Every row gives one point. The window is the flat piece filled in between its corners: a triangle in 3 columns, a solid with four corners in 4, and so on. A path goes straight from each point to the next, and from the last back to the first. After which points does the path pass through the window?

Window (3 x 3):
[[-31 -61 -11]
 [ 16   7 -79]
 [ -4  69   7]]
Path:
(1): [-11 -41  29]
(2): [65 40 -9]
(3): [-15  44 -65]
(4): [-21  50 -54]
(5): [ 43   5 -21]
(6): [ 40   8 -56]
(7): [-41  26 -77]
(8): [-66   1 -24]
Through the window after points: 4, 6

Window (6 x 6):
[[ 76  33 -40   6   8  -9]
 [-35  -8 -22  -5   0 -12]
 [-77  47  51  95  59  49]
 [  9 -33  20 -33 -18  -3]
 [ 39 -62 -14 -16  88  67]
 [  2  15   1 -54  10 -30]]
Path:
(1): [  3 -21   5  27  53 -43]
(2): [-16  48 -22  11  31  59]
(3): [-34  21 -35 -35 -19  51]
(4): [-17 -33   0  25  32 -58]
(5): [ 9 -6 40 88 64 -9]
(6): [-54  64  -3   8  15  56]
(7): [-21  36 -10  -2 -37  70]
(8): [ -8 -34  25 -29  60 -44]
Through the window after points: 3, 5

Window (9 x 9):
[[-23  36  24  22 -14  12   4  17 -18]
 [ 92   5  -6   9  46  15 -13  28   8]
 [-49 -29 -73 -62  10 -67  -2  48 -20]
 [-46  16  35  43 -42  49 -57  29 -28]
 [ -2 -26  23  77  13  14  45  59  -7]
 [ 34 -28 -59  42  -4  12  51  12 -13]
 [-19 -46  25 -39 -17 -28 -22   8   4]
 [ 31  11 -42   3   1 -28 -73 -23  31]
 [ 47  17 -27  13  85  33 -14 -17   2]]
Path:
(1): [-18  20  10  12 -10  28 -14  47  30]
(2): [-22 -39 -21  30   7 -14 -34  -5 -95]
(3): [ 24 -25   2 -14   2 -47 -39  15 -47]
(4): [-26   1 -26 -29 -10  15 -21   9  22]
(5): [ 19  14  -5   7  14  18 -10  29  17]
(6): [ 44   7  22  38   9 -14   4  -1 -58]
(7): [ 19   3   4  21 -16 -33 -24 -31 -68]
(8): [ -5  16 -37  -7   8  27  -5  33  50]
(9): [-21   4   0 -13  -3  45  23  37  55]
(10): [  6   3   4  43   4 -11  -7  19 -22]
(11): [ 10 -11  20  26  -1 -53 -11  16 -62]
(12): [ 11 -22 -20 -16 -29  35  -6  37  53]
(13): [ -1 -13  10   5   4  25  14  30  30]
(14): [ 14  -6   0  23  28 -31 -23  19 -83]
(15): [ 39  -1 -24  26  38 -34   5   1 -27]
(16): [ 19  -7 -40  -9   7   8   9  14  27]
Through the window after points: 1, 5, 9

Window (12 x 12):
[[ 30 -16 -21  21 -45   3 -31  17  -3  -2 -30 -13]
 [ 35  -6 -29  43  10 -24 -16  -1  -1   3  -4   4]
 [ 25  20  25   8  -4 -17 -27  -6  12 -16 -27  -5]
 [-26 -49  -8 -60  18   0   3 -20  21 -31  26  15]
 [ 16 -20   7   8 -14  12  32  -7   2 -18  19  14]
 [ -7  -6   7 -95  50  -2   3  17 -36 -53  15  20]
 [ -3 -24  10  10 -24 -29  -5  21   3   5  24 -11]
 [ 22   2   0  20  -5  12 -10   5  10  48  -2  13]
 [-28 -25  25 -66  39  -8 -13 -23 -61 -44 -11  22]
 [-14  50 -24  -2  15  10  -2 -20 -26   2   9 -13]
 [  4  11   0  22  50  37   0  -5 -10   8   8 -40]
 [ 12  18 -12  17  11 -11  23   0  -4  25 -39 -28]]
Path:
(1): [-26  -3 -13  15  -2  12 -24  46   6 -13 -20  17]
(2): [-24  22  -7  30  -3  -5  11  19  -9 -21 -29  30]
(3): [ 27   3 -15   4  16  -7 -10 -13  -7  13   4 -19]
(4): [ 19  -5  -4 -19 -18 -30  -4 -40 -20  22  25 -17]
(5): [ -7  -1 -15  16  28  13  -4  35   4 -43 -33   2]
(6): [-47  -9  -3   9  25  18 -13   7  23  -8 -14   5]
(7): [ 51  -8   1 -22   8   1  20 -16 -26  -5  28 -13]
(8): [ 17 -11   3 -18   3  -2  -1  -9 -12  -6  18  -1]
(9): [ -5 -11   2   1   6  11   1  10  -3 -19   7  22]
(10): [-26 -12   0  17  -8  11 -22  26   3 -17  -4  30]
(11): [ 43  -5   3 -37   2 -24  11 -29 -23   2  -5 -18]
(12): [ 41  -8   8   1   1  -9  12 -30  -3  31  21  -4]
Through the window after points: 2, 6, 12

Window (14 x 14):
[[ 15  42 -42 -33  -5   0 -63  10  25 -28  12  37  91 -19]
 [ 40 -17 -25  34  48 -16 -14  75  13  12 -36  16 -16 -15]
 [ 40 -53  29  14  36 -30 -12  14 -20  -7   2  18  -3  -6]
 [ 62  -7  -7  29  34 -12  49  50   4  -9  36  16 -15  19]
 [-34  32  25  39 -60   7  21  -4  32  -4  20 -78  -9 -55]
 [ 36  47 -59 -21   8  -8 -94  17 -33  -9  30   6  10  10]
 [ 17 -26  27  38  20  27   7  87 -28 -38  -3  57 -55   9]
 [  1   7 -95 -59  21  -1 -45   5 -21 -59 -10   0  13  19]
 [  9 -25 -10  11 -15 -42  19  54 -12  26  -5  45 -30  28]
 [-61  38  36  -3   2  33  11 -14  62  36  47 -36 -22 -48]
 [-47  42  31   7   3  21  25  18  -9  52  30 -61  69 -51]
 [-26  -4   0  33 -32  72  -5 -14  34  55  35 -53  49 -29]
 [ 74  36 -67 -64   7  19 -48  -1 -37 -13 -29  53  28 -23]
 [-46  46  10  68  11  26  14 -32   9  10   5   0   1 -20]]
Path:
(1): [ 19 -14 -70  11  30   1  -5  28 -27 -10  62  25   0 -21]
(2): [ 12  30   2 -19   5  -1 -32  16  11 -10 -28 -13   8  10]
(3): [ 17  23   9 -10   0  -2   6   7  -1  -9  -5  -1   1  16]
(4): [-15 -10 -66  10  -8  13 -27  28 -20   7  43  20  13 -50]
(5): [ 13 -17 -43  18  -5   4 -16  32 -28 -18  31  11  13 -88]
(6): [ 0 29 21 10 13 23 -6 17 16  3  1 -9 -2 20]
(7): [-19  17  23  23  26   7  -6  38  31   6 -27 -39   1  30]
(8): [-12  -6   5  33  -3  -2  10  24   6   4  34   2 -12 -31]
(9): [-26 -35 -31  38 -34  -1  -1  32 -31 -21  44   7 -13 -61]
(10): [ 26  45  45  -1  25  17   0  24  34   1 -28 -13  -8  30]
(11): [ 14  29  22  -7  15  12 -16  23  12   4 -17  25  -8  23]
(12): [  8 -27 -75  21  19  10 -14  28 -35  -1  46   9  26 -52]
Through the window after points: 1, 9

Window (14 x 14):
[[-95   5  -8 -29  19 -32  27 -54 -25  66  36  54  18  22]
 [-66 -21 -46  -3 -22 -23  18  -1 -16  53 -19  30  27   4]
 [ 36  10  22  -2 -43   3 -30 -10 -33 -71 -11  -2 -19  25]
 [ 16 -28  32  14  22 -13 -60  -8 -18  19 -40  22  39 -68]
 [-17  23   1  22  -4  54  67 -34  15 -11 -21  13 -20   1]
 [  6  27  16   6 -48  34 -41 -33  32 -36 -17 -40 -15 -23]
 [ 22  15  -4  50  -6  48  28 -17  10 -21  30 -61  -8  12]
 [-69  17 -30 -29  38   8  26 -15 -13  64 -13   9 -30  56]
 [-25 -18  10  27   7  -7  51 -17  43  -5   2 -26 -51  -2]
 [ 18  42   6  74 -28  31 -42   1  -2 -69   0 -14 -51 -24]
 [-58 -13  28  16 -11  60  33  12  10   0  19 -12 -26  20]
 [  4 -12 -12 -40 -23 -25 -40  -8 -22  81  11  79   3 -15]
 [  0  65  29  -1 -32 -11   5  24  -5  -6  -1  -3  -4  10]
 [ -2 -11 -22 -32  20 -19 -54  11  19   3   2  64  44 -30]]
Path:
(1): [-26   9  -3  45   8  -8 -38  -1  26  38  -8  34   4  50]
(2): [-32   3  -7 -38   3  -7   8 -17 -20  18   6  25   9 -22]
(3): [-36  19 -16 -23   3 -18  15  10 -43  -8  11  13 -41 -46]
(4): [ -9  -4  12  24  -2  20  15 -20  19  20  -7  22  10  28]
(5): [-14 -17  11  52   0  -7 -21 -25  32  10 -13  14  22  11]
(6): [ -4   0  19 -35  11  17  13   9 -33   2 -10  -9 -31 -61]
(7): [-26   9  11 -21  -2  18  -7 -16 -22 -29  -7 -15 -35 -56]
(8): [ 10  16   9  45 -42  31 -18 -16  47   4  -3 -15  13  50]
(9): [-20   5  20  38 -11  11 -14  -5  34   1  22  35   8  48]
(10): [-30  -2   2  -5  -2  25   3   3  -4  -1   2   2 -11 -17]
(11): [-63  23 -39 -39  13  12  35 -20 -29  25  45  18 -43 -35]
(12): [-46 -10  18  13  -1 -26   8 -34   8  36  -7  28  28  37]
Through the window after points: 1, 5, 7, 9, 11

Window (14 x 14):
[[ 14 -31  66 -34 -47  15  60  -3  26  20 -55 -13  23  37]
 [ 32   1 -34  17 -29  39  -5  45 -57   7  24  22  25 -25]
 [ 49 -22 -20  29  -4  35 -51  16 -10 -26  29  11  24  37]
 [ 41 -28  27 -18  18 -14 -42   1 -28 -27 -37  -6 -31  16]
 [ 42  37 -44  29 -26   2  46   2   5  44  23  30 -16  30]
 [-22 -20  45 -22 -25  15  -7  -7  18  30  -7  -9 -56  11]
 [  5  29 -44  -4  24   3 -22 -40   4 -18 -35 -11  45 -42]
 [-62 -54  -3  30 -15 -22  26   1   7  10 -36 -22  29   6]
 [ -1  95   1 -21  14 -35  -5  22  27 -23  52  14  20 -27]
 [ -8  -9  18  -4 -39  23   9 -30 -21 -65  35  44  -2  51]
 [ 28 -28   5  36 -49 -20 -69 -44 -20   6 -17  59 -21  59]
 [-16 -82  39   0  29  40  35  -9   7  20  21  56  20  29]
 [ 60 -54 -13 -43 -10  -1  22  38  48  22  47  46  -5  14]
 [ 30   5 -18 -56  39  21  20 -42 -43  12  22 -40  89 -17]]
Path:
(1): [ 34   4   9  21 -19 -11  13  -5  -6  -4  42  -2  15 -20]
(2): [ 33  -8   5  61 -25   3 -18 -30  -6   4  26  -5  -4 -10]
(3): [ 15   7 -28 -18   2  14  -4  27 -15  -3  19  34  14  16]
(4): [-25 -31 -21 -51 -31  11 -40  35  -6   3 -40  20  35  60]
(5): [  9 -26  17  16  -3   6  27  -7  -2   8   5   4   5  -5]
(6): [ 33 -15  10  12  10   3  -2 -21 -12  -5  -2  -4   4 -21]
(7): [ -1  -2 -18 -26  11  10  -9 -13  -1  -6 -16   8  34  11]
(8): [-25  13 -44 -46 -12   0 -29  30  10  32  -4  33  31  53]
(9): [ 37 -19   5  12   4   3   5 -23  -5 -14  21  11   1 -16]
(10): [ 29 -11  28  17 -10  -9  -6  -4   9  -1  -4  -1  -6 -12]
(11): [  7 -11 -18 -32   7  12 -29   9 -10  14  -1  21   4  41]
(12): [  3  13 -40 -29 -20  22 -29  29 -30  14  -5  25  36  35]
(13): [ 48 -34  25  32  -1   9  43 -22  -6 -23  25   8  19 -27]
(14): [ 51 -22  36  21 -13  -1   0  -8   3   7  44 -17   7 -13]
(15): [  7  13 -41 -49  -1  22  -5   8 -18  -9 -42  57   2  43]
(16): [  4  29 -20 -21   4  16 -18  29   1  -6   2  28  16  20]
Through the window after points: 4, 6, 16

Window (14 x 14):
[[  9  28   7 -43  22  -8   4  82  21 -14   2  25  60 -11]
 [ 25 -10 -49  33  15 -47  33  10  71  15  27 -12  -2 -42]
 [-26  29  21  46  37   8  75   6 -38  38   7  25   2 -24]
 [ 21  23  -8  30  31 -62 -64  35 -22 -42 -29 -41 -46 -11]
 [-10  25  13  21 -13 -53  39 -21  -6 -75  23 -21  21  39]
 [  1   6  -8  -4  61  23  35 -26 -33 -12  20 -61   8  -8]
 [ 37  -1   1  32 -33 -10 -49  37  49  33 -10  -5  55  42]
 [-25  36 -21 -27   1 -24 -62  17  15 -26  -3  -9   1 -53]
 [ -7 -10  54  44 -20  13  15 -38  32   5 -17 -31 -12 -74]
 [  6 -59 -11  17 -24   4  34  41  36 -15  35  23  14  49]
 [ 22 -60  16   8 -20 -13  25 -43  27  10  11  29  -9 -32]
 [ 18  41  18  19  -1  25  17  22  -6 -32 -16  29   7  65]
 [ 47 -23 -53  44 -35 -28 -41  28 -22 -42 -23  11 -11 -12]
 [-17  -5  11  42  38  -5 -27 -20 -26 -39 -71 -23 -14  -7]]
Path:
(1): [  1  17  -9 -57  12   0  54   5 -17   7 -34 -36 -10  22]
(2): [ 18  10  11  79  17  10 -26  12   4 -37  27  22  27   6]
(3): [ 27   4   5  70  15   0 -54  -5  -7 -58  27  16  49  -9]
(4): [-12  22  -2 -18  -3 -29  50  30  12   9 -37 -41 -34  23]
(5): [ 14 -11 -26  34 -40 -32  16  27  23  20 -56 -10  -9  23]
(6): [ 22   4  -3  25   9  -8 -19  10  -4 -34  14   4   7 -20]
(7): [  5  17  33  44  50 -52   9  11   6 -23  95  14  41  21]
(8): [ 21 -22 -27   0 -50  24   7  18  18  11 -61  -3 -16 -13]
(9): [ -2   3 -13 -23 -24 -30  19  -3 -11 -15  -7 -16 -24  12]
(10): [ 15  16   0  66  58  -1 -31  54  26 -13  12  25  58 -21]
(11): [ 45 -25  28  51  44 -11 -13  -9   8 -57  23  13  39   1]
(12): [ -7   0 -11  -3 -20  -5  36  35  20  17  -7  -9   4   5]
(13): [ 26 -20   2 -28 -42 -52  74  20  -8  17  -1 -19  11  74]
(14): [ -5   2  -3  43  26   4  -8   2  18 -12   8  16  -4 -47]
(15): [ 33 -14  13  49   8   6 -22  28 -21 -59  36  -1  -3  15]
(16): [  0   9  -7   7  -9 -16  20  -7  12  -6 -30   6   7   6]
Through the window after points: 1, 5, 13, 15

Window (14 x 14):
[[-30 -58 -75 -43  30 -34  -6  54  -1  25  41 -22  -9 -37]
 [-10  -8  12  38 -65 -55 -10 -19  14 -26 -15 -18 -31  12]
 [-17 -37 -41 -37  53  18 -29  43 -41 -46  30  41  10 -52]
 [-27  10  16  44  16  -9  16  31  47  45  76  -9 -31  18]
 [ 41  -7   7  28 -40  10  -9 -23  -3   7 -36 -27 -24  66]
 [-38  10  11 -26 -58   1  -9 -66  -1  -5 -27 -12 -26  55]
 [  5 -31  -6 -13 -35   9  37 -41  34 -17 -32 -19 -44 -18]
 [ -9  -4 -48 -12  41 -18  18  -7 -54   4   7  21  44 -46]
 [ 25  11 -17  28 -83  10 -21 -82  21  -8  23 -29 -30  35]
 [ -9   1 -47  44  15 -35  12  25  79  20  47  45  -9  55]
 [ -5 -28 -43 -26  95 -35  -9 -18 -48 -29  32   8 -22 -21]
 [  2  16  -8  -5  13 -37  -6  34  94   3  37 -36  17  13]
 [-36   5 -83  -4  52  -2  25  47 -24 -50  22 -20   0 -19]
 [-31 -36 -12  39 -19  17 -29 -66  10 -14 -37 -33  -1  13]]
Path:
(1): [-21  25 -15   6  -9   5 -21   1  21  26  -7 -11 -49 -44]
(2): [-11 -34 -22   8  12 -14   6  -2   7 -18  11  -9   5  27]
(3): [-55 -68  -2   6 -24   8  48 -19  -3 -27  32 -49  38  15]
(4): [  9  38 -35  -4  13 -23 -46   1  26  20  -3  41 -54  18]
(5): [ -2   3 -26  -4  22 -15 -24 -35  10  22  -2   2 -34 -12]
(6): [-14 -48   3  14 -37  -9  17   9  13 -48  18 -16  26  23]
(7): [ -5 -64 -15 -26  26 -16  32   4 -46 -17  57  -3  51  32]
(8): [-16  13 -31   3   2 -15  -2  -1  16   7   8  -2 -24 -10]
(9): [  7  58 -60  35 -15   5 -19  14  30  15 -18   9 -44 -10]
(10): [  2 -93  22  -8  23 -23  14 -23   5 -28  28 -43  28  24]
(11): [ -1 -59 -33 -11  27  17  25 -18 -32 -22  40   0  14   9]
(12): [-14  41 -23   1  22 -48 -55   6  13  -7 -20   7 -43 -21]
Through the window after points: 3, 11
